Each row is a point. Each table stands for the endless flat space through its points: a line for two points, a plane for three, and so on. Write the one point that lies in both, or say that there is none.
(in the rows, 128 means zero)

First, 3 rows:
[[134 134 138 146]
 [ 88 142 118 176]
 [102 142 127 168]]
Second (2 x 4):
[[129 140 123 139]
 [136 145 124 131]]
They share: [115 130 121 155]

First, 2 rows:
[[ 76  97 121 158 135  86]
 [100 109 145 130 107 106]]
Second (3 x 6):
[[105 102 143 151 122  97]
 [ 85 100 139 139 110 101]
 [101 122 135 119 114 105]]
They share: [ 94 106 139 137 114 101]

First:
[[110 158 121 111 156 152  81 130]
 [ 85 150 140  91 171 132  47 125]
 [137 159 119 155 117 129 129 103]
 [111 157 111 125 141 154 100 141]]
Second, 4 rows:
[[130 180 142 154 152 156 108 103]
 [128 152 118 144 148 148 112 119]
 [116 186 150 126 140 162  82  97]
 [ 94 142 119 107 135 170  88 121]]
They share: no point

First:
[[125 125 100 114 139 123 159 137 167]
 [150 138 107 100 141 121 153 107 174]
 [137  81  56 146 123 107 143 129 155]
 [139 149 115  98 150 107 158 124 152]]
Second, 4 rows:
[[138 133 108 100 138  79 165 119 149]
 [154 122 109  89 140 103 148 119 138]
 [140 144 107  81 142  85 146 113 136]
 [142 140  96 122 146 106 157 117 163]]
They share: [146 135 101 107 144 104 152 117 152]

First (5 x 11):
[[213 180 153 172 177 150 129 115  92 196  91]
 [120 103 139 103 126 107 112 151 132 114 118]
 [161 122 137 151 122  90 109 168 130 130  93]
 [205 152 137 154 139 134 105 125 136 168  95]
 [133 102 150 154 112  79 115 170 134 116  98]]
Second:
[[153  89 130 152 151 111 114 160 168 176  92]
 [159  96 138 147 149 111 109 153 160 168 100]
 [153 114 114 159 110  84 133 174 137 139  85]
 [129 132 126 164 116 120 139 155 131 141  68]]
They share: [159 124 146 145 129 111 113 143 132 140 102]

First:
[[164 136 101 161 121 156 171 148 105 100 112 126 151  87]
 [147 133 133 148 135 153 186 155  92 122 127 114 154  88]
 [141 117 119 138 117 125 144 121  96 118 141 138 170 108]
 [197 161  70 186 149 178 158 151 105  70  94  96 126  95]]
Second (2 x 14):
[[160 108  85 134 150 143 152 145 123 130 143 117 170 131]
 [158 124 101 146 138 143 152 137 105 114 133 119 160 113]]
They share: [157 132 109 152 132 143 152 133  96 106 128 120 155 104]

First, 5 rows:
[[121 122 144 150 101 133  82 110 120 132  83 170 137 103  71 168  72 132]
 [107 166 134 150 153 133 104 112 142 148 107 200 131 113  83 134  76 102]
 [141 148 117 128 155 150 124 111 163 146 109 169 112 118 103 109 107 121]
 [122 133 154 130 108 167  74  91 157 116  97 140 107  67  57 153  68 128]
 [106 177 131 140 168 138 110 110 158 150 115 199 118 110  85 120  81  97]]
Second:
[[146 124 134 144 137 143 121  93 160 126 119 160 140 117 105 151 100 144]
 [120 171 119 159 127 151  69 118 135 131  98 162  99 128  99 103  81 119]
 [110 146 112 126 141 159  93 119 120 136  65 162 122 131  59 133  68 104]
 [118 135  86 146 115 193 107 155 112 168  75 196 110  97  80 117  72  96]]
They share: no point

First, 3 rows:
[[142 120 136 109 124 118 131 107 120 115  76 144 105 136 113 147 145 136
  161 106]
 [137 125  84  90 135 134 162 157 100 116 120 101  91 117 127 125 174 108
  107 135]
 [136 139  97  94 132 158 150 154 109 124 108 108  96 108 135 105 185 105
  117 146]]
Second (3 x 20):
[[127 111  85 105 127 107 152 149 107 119  96 106  93 110 125 137 179 126
  118 113]
 [145 135 106  93 148 116 164 143 131 104 114 106  84 128 119 149 158 102
  127 116]
 [141 131 100  88 140 116 168 143 117 109 115 106  89 130 121 141 156 104
  118 120]]
They share: no point

First, 6 rows:
[[123 174 117 106  78 106 161 118 148 144 126 125 152 101 116 101 122 122
  121  90 133 137  94 148]
 [201 153 152  69 129  98 143 172 105 112 109 101 131 135 114  88 142 112
   66 125 111 175 108 179]
 [150 143 103  34  68  83 186 125 165 136 155  79 172  74 116  56 175 137
  118 108  99 173  50 142]
 [136 192 106  96 121 130 166 150 120 114 106 137 147 101  95 113 107 136
  109  77 148 143 117 166]
 [153 144 137 141  98 136 166 158 118 124 146  90 112 106 131 116 157 112
  121  90 113 137 114 168]
 [182 141 177 112  90  89 125 145 122 137 120  97 120 151 135  95 139  85
   75 130  99 156 108 166]]
Second (4 x 24):
[[152 163 141 100 101 115 160 153 122 115 123 103 140 101 105  85 136 105
   94  88 115 138 106 149]
 [165 157  95  88  90 121 162 124 150 149 133  85 131 142 142 104 149 134
  103  99 105 164 115 173]
 [169 145  97  70  82 103 146 110 160 165 131  85 125 150 146 120 153 142
  109 101 107 178 109 179]
 [135 157 135 108  75 116 152 144 140 114 138 110 136 127 122 119 119 119
  123 124 105 174  90 183]]
They share: [151 159 134  97  93 113 156 145 131 122 127 102 137 113 114  97 135 113
 102  97 112 151 103 160]

First (5 x 24):
[[144 141 136  46 111 135 161 143 139 141 153 107 169 107 130 146 137 146
   92  98  83 164 168 139]
 [180 106 110 136 143 133 135 148 141 137 139 154 159 118 222 120 164 169
  137 154 106 111 191 140]
 [126 117 131  62 105  97 141 148 163  85 175 130 155  76 108 138 129 167
   40  64 140 188  96 129]
 [165  92 175  82 132 113 136 103 192 153 132 142 163 109 137 113 151 169
   87  90  92 182 170 137]
 [179 103 107 148 142  83  76  68 188 141 140 171  93 132 147 165 174 166
  106 114 125 133 165  86]]
Second (5 x 24):
[[137 112 140  77 182 131 131 129 212 156 183 149 112  83 188 118 174 138
   85 125 102 151 144 110]
 [181 133 137  90 165 100 109 153 186 147 155 116 123 117 154 124 153 132
  122 143  79 210 182 122]
 [167 117 105 117  97 116 146 104 152 116 133 109 137  93 143 138 134 138
   95 135 107 146 159 135]
 [133 122 146 137 132 137 165 135 132 124 103 133 166  87 166 142 166 198
  125  97 116 153 146  92]
 [139 107 123  86 143 126 137 107 192 139 175 146 123  85 172 126 157 138
   72 121 113 130 140 126]]
They share: no point

First, 3 rows:
[[171 109 111 120 108 152 157  67 135 128 165 162 100 124  86 104  84 120
  107 109 149 148 108  71]
 [156 141  99 149 106 152 130 106  99  94 138 135  79 152  86  96  67 152
  122 115 183 155  97 109]
 [131 126 114  69 146 177 145  76 119 124 178 175 149 167 111 131 132 112
  122 120 128 140 142  99]]
Second, 3 rows:
[[165 139 116 134 127 132 156  95 118 118 187 159  90 158 120  99 103 133
  131 115 175 156 140 103]
 [156 133 109 107 121 167 148 100 102 108 149 140 105 166 103 114  92 133
  127 118 155 148 125  95]
 [189 115 132 122 103 160 188 111  86 134 159 127  78 162 128  87  75 145
  159 127 171 128 152  87]]
They share: no point

First:
[[124 141 116 113  93 119 127 132 117 143 151 100 112 119 113 160 112 114
  180 135 161 152 135 129]
 [136 155 126 134 139  84 172 102  95 124 138 100  48 130 105 122 134 105
  134 125 179 174  97 142]
 [125 145 123 120  85 111 134 127 109 135 151  94 104 122 116 166 119 115
  189 130 167 161 136 127]
 [137 153 113 112  72 117 146 127  93 161 138  98 106 129 137 175 108 104
  193 134 179 160 136 129]
 [161 149  84  97 121 135 158 135  85 197 125 126 106 129 140 140  86  80
  135 158 181 146 107 147]]
Second (4 x 24):
[[100 191 102 125 122 126 141 106 147 139 170 113 110 106  97 102 133  88
  138 110 137 119 122 147]
 [135 145  96 125 106 125 128 103 129 138 167 115 119 105 125 130 104  78
  176 144 154 122 136 146]
 [115 148 113  84 131 103 158 149 100 155 122 103  92 138  85 144 120 127
  117 120 187 165 115 111]
 [155 113  88 109 106 113 148 139 105 150 147 123 107 133 125 154 100 102
  152 160 182 150 120 126]]
They share: no point
